Every row gives one point. Each copy is the shape, with its points in the same order, stretched, turned, moved and blurred by noise. Is it also mirrored, or only turned?

Shape (8 x 2)
[[-13 -38]
 [  7  61]
 [ -3  -3]
 [ 18   6]
 [ 39 -24]
 [-22 -85]
 [ 44  17]
 [  3  37]]
Copy 1 (8 x 2)
[[ 12 -24]
 [ -3  50]
 [ -1   0]
 [-16   6]
 [-41 -13]
 [ 16 -63]
 [-36  20]
 [ -3  29]]
Copy 1 is: mirrored
Copy 2 (8 x 2)
[[-10  15]
 [ 68 -15]
 [ 13   6]
 [ 19 -12]
 [ -6 -24]
 [-39  27]
 [ 30 -37]
 [ 50 -11]]
Copy 2 is: only turned
Copy 3 (8 x 2)
[[ 37 -13]
 [-66   3]
 [ -2  -4]
 [ -8  23]
 [ 28  46]
 [ 88 -25]
 [-14  56]
 [-31  16]]
Copy 3 is: only turned
Copy 4 (8 x 2)
[[-25   1]
 [ 60 -23]
 [  1 -10]
 [  1 -33]
 [-36 -54]
 [-67  10]
 [ -3 -58]
 [ 38 -19]]
Copy 4 is: only turned

Shape (9 x 4)
[[-40  61 -20 -43]
 [ 31   2  12  37]
 [ -5  -7 -18  18]
 [  5 -36 -14  60]
 [  0 -21  10  34]
 [ 22  -2 -27  32]
 [-18  17 -15 -62]
 [-51  40   0 -20]
 [-29  41 -32 -33]]
Copy 1 (9 x 4)
[[-21   9 -65 -84]
 [  8  49 -19  44]
 [ 27   9 -18   4]
 [ 52   6 -12  45]
 [ 16   9 -16  33]
 [ 41  41 -17  18]
 [-22   9 -13 -66]
 [-26  -9 -59 -51]
 [  1   9 -42 -64]]
Copy 1 is: only turned
Copy 2 (9 x 4)
[[-48  10  22  77]
 [ 51  22 -12  -5]
 [ 22  -8  14  26]
 [ 68 -15  19   1]
 [ 35  -4  16  -7]
 [ 53  -3  -7  31]
 [-57 -13   7  49]
 [-33   9  39  47]
 [-30  -3  19  72]]
Copy 2 is: only turned
Copy 3 (9 x 4)
[[ 11  91  17  -5]
 [ 12 -19 -32 -27]
 [-23  -3  -9  -3]
 [-36 -47 -32  11]
 [  2 -27 -14   7]
 [-36  -9 -25 -18]
 [  0  56  52 -21]
 [ 25  61   6  17]
 [-10  70  17  -9]]
Copy 3 is: only turned

Shape (11 x 6)
[[ 27 -11  -5   6 -14  22]
 [-47 -60  44 -15 -47  20]
 [-57   4 -30  39  26 -33]
 [-58  -5 -24 -15 -15 -33]
 [ 14 -68  34 -16 -33  23]
 [-51  17 -28  17  11  21]
 [ 20 -11 -30 -24  -8  18]
 [ 14 -38  29 -36  19   7]
 [  5  13  -7   2   4 -54]
 [  6 -16  35 -37  14  19]
 [ 10  10  44  19 -12 -30]]
Copy 1 (11 x 6)
[[  4 -16  22  28 -32  14]
 [-60 -95  18  33  33  39]
 [-30  48 -29 -23  11  19]
 [-49 -24 -30 -31   7   7]
 [-44 -82  59  46  -5  13]
 [ -8  21 -25 -20   0  58]
 [ -6 -32  26  -8 -43  22]
 [-16 -49  77   5   5  -4]
 [  0   9   3   0 -13 -45]
 [  8 -46  59  11  16   6]
 [ 20  -9   7  42  15 -41]]
Copy 1 is: mirrored
Copy 2 (11 x 6)
[[ 16   3 -11 -24  -2 -21]
 [-66 -27 -20 -72 -60  -8]
 [-43 -11  37  53  25  61]
 [-67   8 -24  24   5  29]
 [  0 -16 -26 -78 -47 -12]
 [-40   3  24   3  34  19]
 [ 10  24 -30 -25  14  -1]
 [ 23  39 -12 -56 -30  23]
 [  7  36  -5  40  -4  24]
 [ 14  49  -3 -60 -28   3]
 [  5  29  20   0 -47  -3]]
Copy 2 is: mirrored
Copy 3 (11 x 6)
[[  2   3  20  10 -25  35]
 [-17 -53  24 -43  64  40]
 [ 86  -1 -17  47  35   2]
 [ 38   0 -48  -4  60  23]
 [-47 -58  27 -28  11  43]
 [ 55  31  18  44  48  15]
 [-15  13  -1  24  -4  50]
 [-50 -41  -6  23   9  -9]
 [ 33   0 -49   0  -8  -8]
 [-54 -14   9  18  17 -25]
 [ 15 -13  -3 -30 -15 -34]]
Copy 3 is: mirrored

Shape (13 x 9)
[[-36 -38 -44 -24  -2   4  23  -9  25]
 [ 29  29 -30  16  32  18  21  27 -41]
 [-34  -9  -5  37 -13 -15   1   3 -23]
 [ 11  13 -22   7  11  -9 -24 -21   6]
 [  1 -29  37 -48  38  28   7 -25  22]
 [  8   6   9 -42 -20  10  37  32  28]
 [-28 -47  23  15 -34 -21 -29  -8  38]
 [-16  19 -45 -13  27  34 -42  33 -37]
 [ 24 -43  17 -33  13   2   7 -16 -31]
 [-40  -5  10 -54  -4 -12   9   3  23]
 [ 42  -7  23  30   5 -41   8  36 -35]
 [ 20  24  24  22 -35  -7  -4 -24 -34]
 [ -1 -10  -7  -1   8 -20 -12 -17  19]]
Copy 1 (13 x 9)
[[-58 -48   9  24 -18  20   4  -3  53]
 [-38  25   2 -25  13  63   8  38 -27]
 [-15  -2 -36   2  15   7   8 -34  -9]
 [  3  38   6  -7   5  15 -21   2  26]
 [ -4 -33  80  15   7  10 -38   3  -3]
 [-27 -28  24  12 -17 -20  40  33  -2]
 [ 31 -25 -27  46   4 -39 -10 -40  16]
 [-70  43 -19  -4 -35  24 -52  20 -13]
 [ 21 -43  29 -19 -16  25 -27  -7 -16]
 [-42 -24  28   1 -14 -42  -9   2  18]
 [ 46   0 -32 -28  36  15   3  17 -46]
 [ 38  26 -11 -24  -7  -7  25 -36 -25]
 [  7   6   8   3  11   2 -19  -2  25]]
Copy 1 is: only turned
Copy 2 (13 x 9)
[[  6   7   3 -46 -48 -10 -20  17 -38]
 [ 35  35 -40  44  49  17 -65  24   4]
 [ -2 -42   8  24  -9 -27 -17  24  23]
 [ 11  19   4  -4  31 -10  -4 -19  39]
 [-33  44 -32  -6 -14  29  31 -44 -30]
 [ 13  20  46  -7  -9  65   1  25 -47]
 [-41 -67  27 -32 -48   8  41 -21  32]
 [ 21  46   0  31  -4   9 -95 -19  43]
 [ -3  11 -30  10   7  18  10 -53 -46]
 [-17  31  52  -5 -40   7  16  14 -23]
 [-17 -37   5  34  63  24  -8   6   3]
 [ 46 -18  12  54  30   4  48 -17  32]
 [-18   4   4 -18  12  -3  14  -9  10]]
Copy 2 is: only turned
Copy 3 (13 x 9)
[[ 19  -1 -16 -23 -34 -24  11  33  38]
 [-16  17 -36  38  10  22  14  22   0]
 [-28  21   6  27 -24 -33 -18   3 -16]
 [  8  38  10  14  -7  13   1  -9  17]
 [ 13 -17  12 -33  35   6 -38  -5  24]
 [ -9 -28  -5 -61 -11  26  34  22 -10]
 [ -5   4  58   2 -32 -28 -18  -2  -2]
 [-25  66  -8  21   1  10 -20  81  17]
 [ 45 -21 -15   4  12   3 -45   8 -11]
 [ -6   6  13 -70  -2 -11   8  16   0]
 [ -1 -11   8  44   8  -4  22 -13 -51]
 [ -7  13  -3  13 -15  27 -47 -32 -39]
 [ 12  18  19   1  -8  -4   7 -11  13]]
Copy 3 is: only turned
Copy 4 (13 x 9)
[[ 13  18 -22  10  51   0   2  15  12]
 [ 46  33 -11   4 -15  21   7  -7 -81]
 [-24 -17 -30  19 -28  26  31  26 -30]
 [  3 -14   3  25  -4 -19 -30  34 -32]
 [ 20 -15  -6   5  45 -62  31 -40   6]
 [ 48  16  12 -17  12 -12  46  -8   6]
 [-31 -67  -4  36   2  -4  15  23  37]
 [ -2  30  31  10  28  26 -13   5 -83]
 [  7 -20 -21 -34  15  -7  -6 -34 -10]
 [ -3  -1   5 -16  30 -23  39  23   1]
 [ 30 -51 -22 -11 -39  36  16  10 -52]
 [-15 -15 -13   3 -81 -13   4   4 -24]
 [  7 -30  -7  23  11 -15  -8  30 -10]]
Copy 4 is: only turned

Shape (15 x 11)
[[ 23 -13  -2  45  39  -8  22 -53  45 -45  11]
 [-17 -51 -46 -49   7  21   4 -52  -2 -14  -1]
 [ 22  -5  -8 -26  22  38 -40 -10  28 -43 -57]
 [ -6 -27  26  42  13 -49 -19 -34 -21  20 -22]
 [-19 -17   6  30 -25  17  34  14  38 -22   4]
 [-12  36  55 -10 -21   5  23 -31  -4 -24  -1]
 [ 39 -22 -32 -54 -45  21 -23   1  14  29 -57]
 [-39 -35  29  26 -26  20 -14  22 -44 -55  25]
 [ 10 -35  -5  10  37 -29 -27  -3 -30  36  10]
 [ -2  17 -28 -32 -30  40 -62   5 -25 -11   9]
 [ 28  18  -1  30  36 -19  33 -13   6  13 -52]
 [-52  42  42  28 -12 -19 -31  -2  -1 -25 -30]
 [ 18  18  -8 -24   9 -43 -36  42 -22 -41  20]
 [-24   7  31  22  23   0  -4 -36  32  23  24]
 [-46 -44  30 -13  15  28  25 -34  31 -54 -15]]
Copy 1 (15 x 11)
[[-49 -73 -37  16   7 -22 -27 -33  13  55  43]
 [ 52 -61  64 -17 -15 -46 -16 -16 -62 -18  63]
 [ -6 -80  12 -41  45 -89  17 -13   3  22 -17]
 [ 30  15 -21  31 -11 -41 -36 -25  74 -23  56]
 [-35   6   4 -42 -24  -7 -33 -57 -12  37 -26]
 [ 15  -6  -2   4  16 -16 -70  22 -16  40 -28]
 [ 70 -37  30 -13  -3 -27  21 -27 -32 -32 -46]
 [-48  49  50   2  -7 -77 -36  29   1  31   9]
 [ 24  12  33  44  -3   1  17  14  56 -28  64]
 [ 19  -2  30  -5  22 -46  59  45 -58  18   4]
 [-12 -10 -30 -13  33  14 -31 -55  36 -17  15]
 [ -4  39 -48 -56  14 -69 -38  10  36  24   6]
 [-49  16  -8  12   2 -26  22  95   7 -12 -21]
 [ 32 -26  -1   3  -6  12 -12 -24  28  47  35]
 [  6 -66  53 -51  -3 -80 -76 -35  -1  38  15]]
Copy 1 is: only turned
Copy 2 (15 x 11)
[[ 30  50  40   2  69 -32 -48 -33  14  24  41]
 [-26 -53  -1  61  66   4 -13 -59 -13  48  13]
 [-30 -27  21  -7  -8 -44 -32 -94 -27 -11   5]
 [ 20  36  -6 -23  44  59 -39   7 -18  16 -44]
 [ -7   0  29   6  59 -43   6  25 -23 -32  37]
 [-58  35 -24 -17  -1  33  23  19  30   5  28]
 [ -9 -86 -16   5  11  16  33 -95  10 -31 -26]
 [-48   0  48 -16   8 -18  21  53 -77  33  -5]
 [ 65   2 -13  17   2  38 -28  11 -39  48 -32]
 [-38 -44   0  41 -39 -36  29 -29 -13  16 -52]
 [ 44  25 -33 -47  25   1 -22 -19   7   1   6]
 [-48  23   8 -28   0 -10 -36  37  -7 -23 -40]
 [-10 -48  19 -29 -59 -28 -29  35   6  54  -9]
 [ 14  61   1  55  33  12 -29  12 -17 -10  -3]
 [-57  13  24  18  74 -12 -36 -28 -52   1  53]]
Copy 2 is: only turned
Copy 3 (15 x 11)
[[  1   9 -11 -11  17 -81 -35 -32   5  23  35]
 [ 10   8  28  27   3 -14 -16 -39  35 -29  38]
 [-28  -5  25  -4 -29 -56 -22  45 -14 -28 -13]
 [ -5  19 -22 -16 -20  -6  -2 -24  42  33 -31]
 [ 21 -20 -41  12   2 -23 -19  26  15  26  15]
 [  2   1 -20  48  42 -54 -14  14  16   0 -41]
 [ 35  58  36   7 -30   3 -31  50   4 -53  14]
 [ -9 -59 -25  34  -7  15  34   7   5  39 -23]
 [-16  10 -13 -38   9  32 -11 -37  14  22  -9]
 [ 19  -3  14   9 -13  -5   8  15 -35 -57 -21]
 [-14  29 -22  -1 -11 -36 -64  -6   8  13 -12]
 [-26 -36 -49  16 -26 -36  22  33  15   2 -71]
 [-45  19 -36   8   4   7  24   6 -22   2 -10]
 [  4 -11 -30 -33  25 -27 -14 -11  27   5 -20]
 [-30 -52   3  32  24 -49 -16  16  59  31   2]]
Copy 3 is: mirrored
Copy 4 (15 x 11)
[[ 38 -45 -52  38 -17  -8  52  64 -12  49 -20]
 [ 35  -6 -62 -45 -37  10 -13  18  -8 -22 -28]
 [ 41  51 -15 -16  36 -47  39  32  21  24  34]
 [ 47 -46  13  -1  26  34   4  19  55 -22 -32]
 [ 38  23   0  35 -26  27  32  40 -52  13   6]
 [ 18 -21  15 -12 -20  36  28  39 -15  27  36]
 [ 21  65   2 -59  44   5 -13  35  25   0 -25]
 [ 23  12 -14  17   0  28  12 -25 -52 -52  57]
 [ 16 -38  -7 -21  18  14   8 -23  49 -27 -56]
 [ 41  25  -8 -57  30 -12  11  -8 -41 -28  19]
 [ 43 -17  11   9  11  21   9  35  57  83 -36]
 [ 78   1  67  15   8   8  21  27  -8  -7  51]
 [ 14 -20  24  -3  22 -38 -14  -2 -19 -10   8]
 [ 35 -42   9   0 -30  21  62  34   7  -4 -23]
 [ 36  15 -26  19 -54   8  30  38 -15 -14  45]]
Copy 4 is: mirrored
